Rows are points. The ring and each string are closed loops that go straight from each point to the next, and from the last back to the first. Before rounding, they use only three directions, however many columns there are. Count how often each string passes through the ring. Passing back the other way cancels.
(in the rows, 128 means zero)

Ring (10 x 3):
[[142 146  78]
 [137 175  93]
 [137 191 110]
 [138 194 134]
 [138 170 152]
 [140 134 150]
 [144 102 135]
 [150  83 114]
 [154  82  93]
 [151 104  76]]
String:
[[186  63 117]
 [170  99 107]
 [127 117 104]
 [114  87  83]
 [174  65  67]
 [198  95  88]
 [167 112 100]
 [107 104  98]
 [133  62  96]
 [157  49 114]
 [180  95 128]
 [159 126 123]
 [101 122 126]
 [117 111 153]
 [124 106 163]
 [109 122 127]
 [149 130 119]
 [187 107 126]]
Times through: 2

Ring (8 x 9):
[[180 106  47 113 153 163 111 120 179]
 [141 141  54 116 136 141 114 104 156]
 [ 91 169  84 119 108 116 117 114 123]
 [ 73 167 109 118  95 110 115 136 111]
 [ 78 145 126 118  93 119 116 165 112]
 [111 113 118 123 109 142 123 181 130]
 [144  95  97 124 127 160 124 175 150]
 [180  85  67 118 149 172 118 153 176]]
String, 27 rows:
[[ 66 142 143 120  84 117 118 182 103]
 [ 73 143 127 134  91 125 135 175 103]
 [ 87 112 149 121  91 134 120 207 114]
 [ 89 126 123 141  99 139 144 186 110]
 [102 137  95 140 111 140 143 155 121]
 [112 121  99 145 115 151 149 171 124]
 [166  71  97 124 136 174 124 190 163]
 [199  52  85 105 151 183 103 183 190]
 [169  89  80 110 141 163 107 157 171]
 [141 116  82 117 129 149 116 145 152]
 [147 117  67 131 136 157 133 139 152]
 [151 119  60 132 139 159 134 132 155]
 [151 114  73 114 136 152 112 137 160]
 [185  95  59  98 152 162  94 130 187]
 [218  88  30  89 172 170  83 104 211]
 [191 116  27 100 163 158  96  89 192]
 [164 128  47 102 147 146  98  99 174]
 [138 132  71 110 130 139 107 121 154]
 [112 149  77 127 119 134 127 125 132]
 [ 98 161  79 132 113 128 133 121 122]
 [112 144  85 121 117 133 120 132 134]
 [115 139  92 107 116 128 103 134 140]
 [ 78 166 111 102  96 105  96 129 119]
 [ 42 185 129 110  77  90 105 137  94]
 [ 46 178 127 124  80 100 122 147  91]
 [ 56 154 150 102  77 100  95 170 103]
 [ 62 141 156 102  78 107  96 185 106]]
Times through: 0

Ring (8 x 14):
[[190 189  93 159 172 141 156 152 108 120 112 135 107 110]
 [145 178 122 151 173 143 148 193 105  98 105 133 104  88]
 [ 91 129 145 147 165 134 141 207 111 104 128 129 108  80]
 [ 70  93 148 145 160 123 133 192 118 121 154 128 111  88]
 [ 77  66 133 137 160 105 115 147 128 143 187 131 110 112]
 [134  82  98 135 167  96 108  89 133 161 199 138 107 143]
 [173 111  80 145 167 104 123  78 129 166 185 138 109 149]
 [205 162  73 161 168 127 151 104 118 153 144 136 111 136]]
String:
[[154 161 111 139 178 128 127 154 113 109 130 138 101 108]
 [146 137 105 175 153 139 175 163 113 149 134 126 121 105]
 [172 202 109 173 166 158 180 199 100 108  86 129 112  86]
 [161 211 124 140 186 148 137 202 101  72  85 138  96  83]
 [141 195 135 114 198 132  99 191 106  55 102 145  84  87]
 [128 139 121 146 170 128 135 168 114 117 137 133 106 101]
 [123 129 122 148 166 126 138 165 116 124 143 132 108 102]
 [ 98 126 140 127 177 121 110 180 116  97 143 136  99  93]
 [ 37  85 170 126 168 118 109 213 118  95 154 131 102  75]
 [ 27  52 163 147 150 117 133 203 122 133 174 123 116  82]
 [ 83  72 128 174 140 126 169 172 121 167 168 120 127 100]
 [104  97 124 148 160 118 134 154 122 140 165 130 112 108]
 [108 110 128 126 176 110 103 147 123 116 164 138 100 111]
 [ 44  62 158 121 168 103  95 174 126 115 182 133 102  96]
 [ 40  60 157 147 152 117 133 196 122 133 171 124 115  86]
 [ 78  84 135 175 141 133 173 192 117 155 154 119 126  90]
 [122 120 118 153 161 125 143 159 118 135 149 130 112 106]
 [121 130 123 146 168 126 134 167 116 120 142 133 107 101]
 [120 135 124 167 156 140 166 189 111 130 128 126 117  91]
 [131 171 128 175 158 157 183 220 101 112  95 124 117  75]
 [167 230 128 126 198 147 119 206  98  48  75 144  86  80]
 [165 193 116 125 192 131 112 166 109  78 110 143  90 101]]
Times through: 0

Ring, 6 rows:
[[125 151 140 105 165 111  95 132 106 103 138 139 130 110]
 [110 116  76 107 201 114 113 164 131  99 173 128  57 101]
 [106 109  49 128 190 128 133 175 168 142 173 119  69 109]
 [122 116  84 131 122 152 148 142 154 164 147 133 127 142]
 [142 137 151 119  64 161 141  98 111 155 114 153 190 166]
 [143 164 180 115  87 138 113  97 101 143 103 151 210 147]]
String (29 x 14):
[[128 142 132 113 133 130 115 126 117 128 133 140 145 129]
 [135 137 153  95 118 132 113 108  82  95 133 153 137 137]
 [131 154 162  96 148 113  92 117  85  89 130 147 140 118]
 [120 171 145 111 198  90  74 144 119 108 134 129 139  88]
 [117 155 122 114 197  99  87 152 129 113 144 127 119  93]
 [114 134 109  97 204 101  92 152 108  78 162 133  73  94]
 [107 128  85 100 232  94  91 170 123  78 175 125  47  82]
 [109 133  83 117 211 105 103 169 146 116 164 121  80  91]
 [118 134 100 121 169 122 115 150 141 133 149 129 114 113]
 [123 115 103 105 143 136 128 135 113 108 156 142  95 130]
 [107  98  54 108 194 126 129 169 138 102 184 128  37 108]
 [119 109  87 108 152 137 132 144 124 113 162 138  83 127]
 [119 130  98 122 156 129 123 147 142 138 148 131 117 121]
 [107 127  58 140 193 122 125 177 184 165 161 114  99 103]
 [ 96 118  14 161 217 123 137 205 229 200 174  98  84  94]
 [111 122  61 142 168 134 137 169 184 176 156 117 112 117]
 [117 130  81 139 153 136 133 156 171 173 146 123 131 123]
 [120 119  75 143 125 153 152 150 176 188 145 126 138 140]
 [130 109  95 129  82 170 164 124 145 172 139 142 146 164]
 [137 112 117 121  60 175 163 108 124 161 130 151 160 174]
 [141 132 135 132  52 172 156 103 133 183 113 149 200 174]
 [132 143 131 128 106 144 130 122 136 163 123 139 175 143]
 [127 136 122 118 128 137 124 129 126 138 135 139 143 133]
 [144 129 160 103  59 162 140  89  85 126 119 161 173 170]
 [152 146 188 105  39 162 134  75  79 135 101 165 211 175]
 [149 177 201 122  63 143 113  84 102 161  86 153 249 156]
 [136 175 168 129 115 126 104 115 129 163 103 138 215 130]
 [130 155 142 122 131 127 110 125 127 145 123 137 171 127]
 [131 161 150 121 134 123 105 124 124 143 120 137 176 124]]
Times through: 2

Ring, 7 rows:
[[155  92 133 145 159 109 104  51 106 184 180 157 173 171]
 [156 105 133 149 151 116  97  72 115 165 160 145 150 164]
 [148 143 121 136 117 131 115 150 136 121 105 139 105 132]
 [139 152 111 129 102 136 137 200 153  97  72 123  77 108]
 [129 133 101 132 108 133 163 227 169  87  58  92  58  90]
 [131 113 104 132 123 123 163 188 154 115  90 106  91 105]
 [144  97 120 131 146 110 135  93 115 172 158 158 164 149]]
String, 25 rows:
[[144 122 118 148 129 128 124 159 150 113  97 101  85 123]
 [148 140 122 145 120 133 111 159 146 110  95 116  86 128]
 [154 151 128 133 115 131  99 128 124 133 119 161 123 146]
 [149 135 123 127 122 124 117 120 119 148 132 168 142 145]
 [149 111 125 147 141 120 114 113 131 142 132 125 122 144]
 [150  95 128 157 154 116 111  98 133 147 141 109 121 148]
 [156  71 136 168 177 107  98  49 121 173 175 110 146 169]
 [158  76 138 149 174 102  98  16  95 205 206 164 197 186]
 [151 113 127 121 139 111 117  65  94 190 178 201 195 168]
 [146 117 121 126 132 117 128 107 115 162 145 167 156 147]
 [143  84 120 146 155 111 134 102 130 158 147 120 137 143]
 [142  83 120 136 155 107 138  88 118 175 162 145 162 149]
 [144  96 120 119 145 106 139  75 100 192 177 189 195 158]
 [146 120 121 112 129 113 132  89  98 183 165 205 191 156]
 [144 120 119 130 129 120 130 126 125 148 130 151 137 139]
 [146  82 124 151 159 110 125  92 129 160 152 116 137 148]
 [154  72 134 151 174 102 107  32 104 196 195 147 182 176]
 [161  85 141 144 169 103  90   7  87 210 211 182 208 192]
 [159 108 137 138 151 112  93  41  95 190 186 184 188 180]
 [153 128 129 128 131 120 107  88 107 166 154 182 164 160]
 [147 106 124 153 144 121 117 125 141 132 122 105 105 137]
 [151 118 127 158 139 126 103 128 143 123 114 102  93 139]
 [154 163 126 128 106 135 101 140 125 126 110 168 119 142]
 [148 157 121 119 105 131 117 146 123 133 112 176 129 137]
 [145 133 118 130 120 126 127 143 131 134 115 148 122 133]]
Times through: 5

Ring (7 x 14):
[[131 123 182 108 101 177 127 114 133 126 119 149 131 142]
 [149 105 141 133 110 147 135 145 109 118 140 145  85 139]
 [156  96 106 146 125 118 136 167  93 113 158 139  79 132]
 [143 103 108 132 133 120 133 156  99 119 150 136 123 122]
 [116 116 148  99 129 158 133 117 126 139 116 139 177 109]
 [ 98 131 197  73 114 198 130  81 153 151  88 145 209 111]
 [106 136 209  78 103 202 125  83 154 142  93 149 193 128]]
String:
[[122 129 170 100 114 165 122 114 131 127 121 143 174 133]
 [ 98 145 219  67 104 207 120  73 161 144  88 148 223 127]
 [ 91 145 240  58  97 229 124  57 172 153  71 152 222 124]
 [ 93 147 249  59  90 234 123  55 174 151  71 154 211 131]
 [121 140 202  93  98 186 116  99 144 124 114 149 175 149]
 [133 127 166 111 110 158 121 124 125 119 132 144 150 143]
 [122 117 181 101 106 184 135 106 136 138 107 148 136 125]
 [131 116 168 111 108 169 131 119 127 129 121 146 128 133]
 [144 118 153 125 109 148 124 138 116 113 142 145 116 148]
 [153 105 146 137 105 148 134 146 109 115 143 147  72 145]
 [152  92 135 140 109 149 144 149 106 124 137 146  53 132]
 [152  90 124 142 115 141 145 153 102 124 140 144  58 127]
 [165  84  97 158 122 116 144 176  86 113 160 141  39 131]
 [160 104 105 149 124 109 127 172  90 103 168 138  91 144]
 [151 110 118 137 124 120 125 159 100 108 158 139 114 140]
 [163  98  82 156 135  91 129 185  80 101 178 134  89 137]
 [143 116 129 127 123 130 124 148 107 113 149 139 134 137]
 [151 106  91 142 138  99 126 171  89 107 167 133 125 130]
 [135 101  97 127 144 115 136 155  98 126 146 132 143 107]
 [119 107 136 105 132 153 139 124 120 142 117 138 159 102]
 [114 112 153  97 127 166 138 113 129 145 109 140 168 104]
 [ 98 117 168  79 128 183 140  93 141 158  90 140 200  92]
 [ 91 126 186  68 125 195 135  80 151 160  82 142 223  94]
 [112 133 174  89 119 169 121 104 137 133 114 142 203 125]
 [120 120 167 100 116 171 131 112 132 136 113 144 160 122]]
Times through: 0
String (27 x 14):
[[158 108 113 145 122 114 125 167  94 103 166 139  96 146]
 [167  86  94 161 123 110 141 180  83 109 166 140  42 135]
 [157  81 111 150 119 134 151 163  94 124 145 143  37 122]
 [138 103 144 123 115 155 139 135 115 129 128 144 101 125]
 [142 113 144 125 114 145 128 140 113 118 140 143 117 138]
 [150 115 149 132 107 144 125 145 111 110 147 145 101 151]
 [140 120 177 118  98 170 127 123 127 119 128 150 109 150]
 [121 126 208  95  93 202 130  94 147 137 100 153 137 138]
 [119 120 181  98 109 182 133 105 137 138 107 147 150 124]
 [121 126 180  98 109 177 127 107 136 132 113 146 162 131]
 [117 140 194  89 106 180 116  99 143 127 113 146 192 141]
 [122 129 174  99 112 168 122 112 133 128 120 144 172 134]
 [119 122 172  98 114 174 130 109 134 136 112 144 162 123]
 [119 134 178  95 113 170 119 108 136 127 118 144 185 135]
 [ 90 145 227  58 105 217 123  62 167 152  77 148 235 119]
 [ 88 138 229  58 104 226 131  58 169 161  68 150 219 111]
 [ 98 129 212  72 105 213 134  74 158 155  79 149 190 113]
 [123 122 170 102 113 170 129 114 131 132 117 145 155 128]
 [125 126 174 103 110 169 125 114 132 128 120 145 157 135]
 [120 121 186  97 105 186 132 103 139 138 106 148 147 128]
 [125 116 178 104 106 181 135 110 134 136 110 148 132 127]
 [135 118 155 116 114 154 127 130 120 122 132 144 135 136]
 [147 117 142 129 113 138 123 146 110 110 149 143 116 148]
 [160  94 124 148 111 135 139 160  98 114 151 145  50 140]
 [159  80 112 151 116 135 151 163  94 124 145 144  30 125]
 [146  94 126 135 119 142 143 148 105 127 137 143  79 123]
 [139 112 141 122 118 145 130 138 114 121 137 142 125 132]]
Times through: 4

Ring, 8 rows:
[[ 69 139 118 155 146 152 119 143 133 123 141 126 123 164]
 [ 68 155 119 153 140 145 143 146 127 142 111 126 128 173]
 [108 165 131 141 126 122 149 129 119 159  84 124 144 150]
 [118 171 145 147 127 113 140 113 112 157  83 115 148 139]
 [134 163 160 156 133 109 107  91 108 138 110 104 148 115]
 [159 134 146 137 127 113  86  95 123 126 138 117 151  92]
 [165 112 128 122 123 123  80 109 137 120 156 130 150  87]
 [120 115 116 134 134 142  93 130 141 116 160 133 135 122]]
String (29 x 14):
[[141 126 114 117 119 128 117 133 139 140 125 139 147 117]
 [111 128 104 123 125 141 130 150 142 141 124 143 138 142]
 [ 43 155 110 157 145 156 151 161 131 140 113 130 120 194]
 [  7 181 129 187 160 156 158 151 115 140 102 111 112 217]
 [ 20 187 146 195 162 147 146 132 106 136 103 101 116 203]
 [ 96 156 131 150 135 131 132 128 122 143 109 121 137 151]
 [161 130 108 101 106 119 136 138 140 159 100 147 157 113]
 [166 129 112 101 106 117 131 132 139 157 103 145 158 107]
 [169 131 114 102 106 115 130 129 137 157 102 143 159 105]
 [154 154 128 117 110 109 144 122 124 167  79 132 158 118]
 [108 196 161 162 130 104 153 102  97 168  59 102 149 149]
 [ 84 194 169 182 146 114 135  97  95 149  83  93 138 156]
 [ 85 189 169 184 148 116 125  95  96 141  95  92 137 152]
 [ 82 194 179 193 153 114 119  85  91 137  97  84 136 151]
 [110 161 151 160 138 120 113 105 113 135 115 108 140 133]
 [166 132 130 118 115 114 109 112 130 143 119 131 156  97]
 [155 131 126 120 118 119 110 118 132 140 122 132 152 105]
 [109 152 144 156 139 126 109 110 118 130 125 112 138 132]
 [191 113 120 100 107 113  98 114 140 139 131 141 161  78]
 [215 100 125  96 106 109  73 101 143 127 152 139 165  53]
 [197  97 133 114 119 116  54  95 140 109 176 130 156  56]
 [114 131 145 160 146 133  75 102 124 105 165 110 134 116]
 [ 90 148 144 167 148 136  99 113 119 118 142 109 130 141]
 [161 114 114 111 116 126 101 126 142 133 140 141 151  98]
 [174  94 101  96 111 131  92 133 154 127 156 151 152  87]
 [159  88  94  99 116 141  89 143 159 120 168 154 145  97]
 [163 106 102 100 112 130 107 138 150 136 140 150 151 101]
 [104 139 126 145 136 136 114 129 130 130 132 125 135 139]
 [ 51 157 135 177 156 149 119 131 120 122 135 111 120 173]]
Times through: 3
String:
[[166  93  97  96 113 135  95 139 156 126 157 153 149  94]
 [141 125 118 122 122 129 109 127 137 135 133 135 146 114]
 [ 78 143 135 166 150 144 102 123 125 116 148 114 125 151]
 [ 88 116 122 155 150 154  79 129 139  98 182 123 123 136]
 [102 124 130 153 145 143  84 120 133 107 167 120 129 128]
 [ 96 142 141 162 146 136  96 114 123 116 147 113 131 136]
 [143 128 127 128 125 125 102 118 133 131 135 129 146 109]
 [220  92 119  90 103 110  71 105 147 126 157 144 165  49]
 [178 127 157 139 128 107  62  78 121 114 155 111 154  69]
 [107 169 179 186 152 114  85  75  99 117 133  86 137 122]
 [140 169 179 169 139 101  90  70  99 130 117  91 150 102]
 [177 151 155 132 117  97 103  86 114 146 106 114 162  86]
 [161 137 131 121 116 113 113 113 128 145 113 129 155 102]
 [ 99 164 150 165 142 124 117 108 112 135 114 107 137 142]
 [ 65 205 186 206 159 115 122  83  85 137  93  77 131 163]
 [123 190 178 172 137  99 121  79  93 150  84  91 150 126]
 [ 98 195 183 188 148 106 117  79  89 141  93  84 141 140]
 [ 91 183 173 185 150 116 112  88  97 133 107  90 137 143]
 [128 148 141 144 130 120 111 110 121 137 119 118 145 121]
 [195 124 134 109 109 104  96 101 131 141 124 131 164  73]
 [202 121 145 117 114 102  74  85 128 128 142 123 163  60]
 [177 119 150 135 128 112  61  84 127 112 162 116 153  70]
 [226  83 114  84 102 113  64 108 153 121 167 148 165  43]
 [172 109 116 108 115 123  93 121 143 130 145 140 153  89]
 [109 139 134 150 138 133 103 118 126 124 139 119 136 131]
 [ 89 131 132 160 149 145  89 122 130 108 163 117 126 138]
 [126  99 107 125 133 148  83 136 150 108 177 140 134 114]]
Times through: 1
